Each row of a before or after table is a point. One or more steps were done to the points. Then noise was added and the rows were shuffled. The steps act on columns, c1 being the first. Write out the steps. A step turns or swaps two columns, mirrors them in a line or flattens them onto one, adds a multiple of one to another, or multiplies or shifts one. Angles are multiples of 10 degrees, from the lower column toward the higher: turns from -170 to 170, lines from 10 to 170 but not 90. Use the fewest steps. Two steps may share a column if one is a turn and the other turns, adds or multiplies; they go together, in the order done. Otherwise the lowest column goes first.
In the rows, zero is written as 128.

Before, 9 rows:
[[ 97 150]
 [160  74]
 [105 136]
 [204 110]
 [109 117]
 [ 86 108]
 [185  65]
 [ 96 137]
 [120 148]]
After:
[[110 148]
 [133 151]
 [158  73]
 [166 153]
 [137 160]
 [145 141]
 [122 167]
 [104  50]
 [154  49]]
Steps: mirror c1 and c2 in the line at 120 degrees

Before, 12 rows:
[[116 180 177 143]
 [106 135 154  73]
 [114 169 172 132]
 [118 185 149 144]
 [154 151  77  77]
 [ 91 180 124 129]
 [157 157  92 107]
 [179 100  67 129]
 [103 170 143  17]
 [ 88 114 159  91]
 [104  94 105 140]
 [131 176 177 100]]
After, 12 rows:
[[ 89 132 131 129]
 [100 100 103 164]
 [ 92 157 148 161]
 [113 171 171 142]
 [129 178 171  91]
 [ 98 163 156  42]
 [112 142 143  87]
 [156 126 119  47]
 [160 125 130  76]
 [110 178 174 149]
 [115 181 164 157]
 [179  76  86  79]]
Steps: add -1 times c1 to c4; flatten c2 and c3 onto the line at 40 degrees

Before, 14 rows:
[[130 156  81 144  95 129 138  67]
 [ 72 176 155 123  80  59 139  72]
 [ 90 158 187  77  97 154  76 102]
 [170 141 157  75  85  99  87 161]
 [ 95  74  85 169 172 100  98 136]
 [ 60 116 177 122 128 137 170 120]
 [171 168  83  84  65  73 106  95]
 [112 123 109 164  99  67 165 120]
 [165 134 143 146 140  71 166  54]
 [166  77 179 123 106 127 171 117]
 [149 155  89 139 122  67 167  92]
 [ 94  91 134 188  96 108 160  82]
 [ 98 158  93 149 152 110 145  79]
 [139 166 138 128 127 143  81 149]]
After:
[[ 61  77  94 144 157 157 145 156]
 [ 67 142  74 163 165 150 105  78]
 [ 49  72  99 162  78  71 134 179]
 [117 146 155 132 131 132  79 170]
 [119  98  55 146 124 121 169 156]
 [136 101  54  93  64  98 109 171]
 [138 116 170 140 104  98 168  75]
 [ 98  60  92 121  87 151 145 155]
 [129  54 105 175 139  94 174 136]
 [ 81 123  82 172 103 120 170 118]
 [ 28 120 171 134 130 102 169 119]
 [ 59  83 116 191  98 135 154  87]
 [ 61 103 193  96  98  86  70 153]
 [138 161 130 107  86  64  89 144]]
Steps: shift c1 by -30; swap c2 and c8; turn c3 and c6 by -40 degrees; turn c4 and c6 by 30 degrees

Before (13 x 11):
[[125 170  92 139 126 145  98 148 132 100  97]
 [115 129 149 119 104 181 137 150 145  83  97]
 [189 132 151 127 152 106 151  99  67 153 174]
 [109 110 124 161 114 111 151 124 153  63 179]
 [116  85 108 157 140 120 182 187 144  92 150]
 [172  99 155  95 187  67 109  76  87 174 138]
 [131  96  75 128 111 147 179 159 170  97 191]
 [194 130 180 141 193  79 118 127  93 150 170]
 [233  92 153 132 189  94 126  91 126 138 169]
 [124 100 124 162 163 159 150 114 166 159 192]
 [130 155 143 111 101 117 129 161 168 125 134]
 [110 157 136  80 141 150  92 173 119  67 136]
 [132  48 103 179  90 145 137 162 154 125 203]]
After (13 x 11):
[[ 98 150 175 138 159 132 149  89  78 139  59]
 [125  75 170  99  91 128 137 140 149 109 162]
 [157 109  23 114 100  94 178 149 196 110  71]
 [146 106 142  52 119 157  93 164 100 112 129]
 [ 92 178 232 138 199 131 118 116  88 118  58]
 [162 113  79 172  91  49 137 153 159 104  62]
 [129 137 159 119 102 156 129 151 168 145 122]
 [151 136  88 127 128  86 182 177 171  79 115]
 [ 95 189 182 118 200 100 109  65  75 167  97]
 [ 57 163 179 124 188  91 127  80 126 116  41]
 [163  97 121 165 171 101 149 104 178 119  74]
 [171 146 120 118  93 109 151 114 164  63  92]
 [116 111  57 120 116 170  98 139 117 102 157]]
Steps: turn c1 and c11 by -150 degrees; turn c2 and c6 by 90 degrees; multiply c3 by 2; turn c5 and c10 by -20 degrees; turn c4 and c10 by -40 degrees; add 0.5 times c7 to c9; shift c8 by -10

Before (13 x 14):
[[135 176 154 159 115  94  51 152 181  94 205  93  97 116]
 [155  82 143  75 121 128 125  85 156 109 146 120 107 159]
 [119 141 129 134 146 197 162 184 156 108  76 122  71 148]
 [126 127  71 154 168  98 156 171 158 126 139  88 144  86]
 [126 117 133 128 133 179 144 194 106 134 167 138 114  71]
 [ 48 126  55 174  89 116 112 119 116 110 118 125 113  89]
 [165  99 124 106 122 169  72 131 154  29 142 172 140  89]
 [ 88 114 102 155 122 208  70 124 158 151 122 131 110 150]
 [134 117 139 150  50 116 138 180 155 204 129  72  98 119]
 [100 134  62 122 145 132 102 118 136  71 109  43 117 136]
 [208 192  98 103 141  56  77 210 167 120 129  69  79 191]
 [139 133 103 211  87 100 160 192  93 148 100 107 146 158]
 [109 178 181  98 110 126 152 188 142  75 116 144 165 118]]
After, 13 rows:
[[142  72 105 181 116  76  51 152 190 149 207 104 140 111]
 [ 99  76  71 117 105 119 149 134 123 176 138 147 164 122]
 [112 137 135 125 117 123  77 136 140 220 142 173 159  92]
 [140 123 197 236  79  80 113 129 138 146 123 125 106  90]
 [105 106 191 171 146 143  97 120 129 176 107  38 121 135]
 [120  62 160  82 142 118  82 142 180 133 151  67 115 193]
 [154 141 123 120  52 104 140 128 183  50 142  74 137 123]
 [ 88 175 108  86 127 162 128 124 168 150 138 115 132 161]
 [128 142 160 220 130 230  74 129 163 104 114 130 135 146]
 [130 142 117 125 129 127 147 144 118 125 180 138 106  62]
 [162 128 192 120 166  66 160 136 137 135 157  98 156  86]
 [223 121 157 126  86 135 160 127 105 110 127 112 128 161]
 [136 115 131 113 149 217 160 118 185 144  94 121  93 137]]
Steps: add 0.7 times c7 to c1; turn c1 and c4 by -70 degrees; turn c2 and c10 by -170 degrees; multiply c3 by -1; add -0.3 times c5 to c9; turn c9 and c13 by 40 degrees; add 1 times c14 to c6; flatten c8 and c11 onto the line at 70 degrees

Before (10 x 20):
[[152 178 126 139 156 147  63 181 100  97 164 115 111 158 140 126 151 113
  157 108]
 [156 157  85 141 197 149 119 128 132 119 132 173 142 116 100 138 173 122
  108 150]
 [116  96 178  62  76 123 135 114 161 165 205 163 101 161 100 165 116 141
   76 200]
 [146  64 148 132  84 121  66  79  92 116 137 169 147  93 101 172 174 141
   79 208]
 [115 153 173 141 104  77 103  74 116  75 162  80 120 118 100  81 103 125
  108 131]
 [104 164 189  73 190 169  82 172 181 123 178  94 127 115 130  72 116 128
  113 179]
 [152  84 116  97 116  86  91  82  83 176  92 106  98 110 145 181 150  50
  118 115]
 [122 128 126 180 134 142  41 163 115  74 112 194 150  77 132 101 168  85
  140  91]
 [157  75  92 175 100 127 107 122  67 202 145 107  86 111 132 152 120 179
  185 157]
 [ 95  75 109 184 198 149  74 139  89 152 148 112 144  80 205 191 112 142
  122 160]]
After (10 x 20):
[[132  75  87 177  97  81 204 137 171 205 147 105  95 130 138 148 123 114
  130 154]
 [145 131 127 179 135 107 184 149 123  71 114 196 140  84 129 103 164 209
  111  89]
 [118  85 119 100 117 124 148 104 191 174  89 106  77 113 144 185 155 231
  125 114]
 [124  74 110 185 199  85 215 126 137 156 151 111 157  84 204 187 108 164
  111 160]
 [104 152 169 143  98 154 133  85 173  74 162  82 140 115 101  75 107 133
  120 131]
 [137 162  88 141 192 119 112 141 112 120 130 174 144 114  96 137 174 126
  122 151]
 [160 177 126 133 157  96 144 180 133  94 165 113 131 166 137 125 156 151
  142 108]
 [117  95 178  62  77 162 150 112 114 164 202 162 140 142 102 161 114 124
  134 204]
 [114  56 148 132  86 110 226 100 161 115 136 170 152  77 104 176 171 170
  107 206]
 [139 162 184  72 192 142 147 146  62 122 178  93 152 114 134  72 113 142
  119 178]]
Steps: flatten c1 and c8 onto the line at 60 degrees; add 0.7 times c2 to c7; turn c7 and c18 by -150 degrees; turn c6 and c9 by -130 degrees; add 0.5 times c11 to c13; flatten c14 and c19 onto the line at 20 degrees

Before, 8 rows:
[[ 84  88 137 124 101  90 180 178  93 191 142 140  92 110  93 162 116  94
  112 121 144 133 116 122  76 122 120 160 102 138 123 172]
 [153  78  91 131 126 161 100  96 124 141  68 118 165 134 145 136 107  60
   96 115 174 102 123  68  87 105 131 151  82 102 168 136]
 [104 134 189 133 165 111 132 148 116 113 169 113 185 131 169 166 182 168
  165 106 158 124  95  71 113 143 121 147 161 106 175 105]
 [177 111 176 132 102 110 175 128 121 120  78 174 183 152 146 143 116 150
  123 155 150 141 152 132 104 144 131 161  70 165 184 113]
 [148  80 119 142 148 115 108  99 176 103 161 105 108 179  97 132 149 163
  136 113  90 175 170  69 181 125 104  96  78 124  85  62]
 [114  62 105 171 107 193 110 190 114 183  80 163 178  91 111 138 139 153
  149 167 189 128  97 116  75 119 118 105 183 143 158  88]
 [156  85 166 128 136 138 164  98 200 107  74 156 118 137 122 130  67 149
   56  98  89 150 114 118 118  92 158 160 158  87 100 140]
 [172 119 127 172 121 161 119 113 110 147 180 168  87 103 162  99  68 103
  113 138  85 128  89 115 169 153  73 142 129 157 111 128]]
After (8 x 32):
[[121 154 119 144 148 115 109  98  98 103 161 106 108  84  95 132 137  88
  154 111  75 174 169  69 181 124 104  97  69  87  85  61]
 [108 102 167 138 136 138 164  98 103 107  74 157 118 167 122 132  79  99
  189  98  50 151 183 118 119  92 158 161 156 127 100 140]
 [163  96 189 151 165 111 132 149 155 112 169 113 184 103 170 166 174  99
  101 105 146 124 134  71 114 143 121 147 154 153 175 104]
 [ 90 174 176 118 102 110 174 127 149 119  78 174 184 113 145 143 112  92
  149 156 139 141 130 133 105 144 131 160  69 116 184 113]
 [ 82 122  91 119 126 160 100  96 173 141  69 119 165 144 145 137 113 184
  157 114 141 102 184  69  87 103 132 152  81 124 167 137]
 [ 79 145 128 232 122 162 119 112  82 147 179 167  85 158 162  99  75 136
  124 139 139 129 131 116 169 153  73 143  92 174 111 128]
 [157 147 137 110 100  91 180 178 138 191 140 139  92 152  92 162 123 175
  129 120 164 134 163 122  76 123 120 159 107 143 122 173]
 [150 155 104 247 107 193 110 190 186 183  79 163 179 144 110 138 142 109
   87 168 152 128 189 116  75 120 118 105 143 163 157  89]]
Steps: turn c1 and c18 by -160 degrees; turn c23 and c30 by -70 degrees; turn c2 and c23 by -110 degrees; multiply c4 by 2.5; turn c4 and c29 by -20 degrees; turn c9 and c21 by -80 degrees; turn c14 and c19 by 140 degrees; add 0.3 times c14 to c17
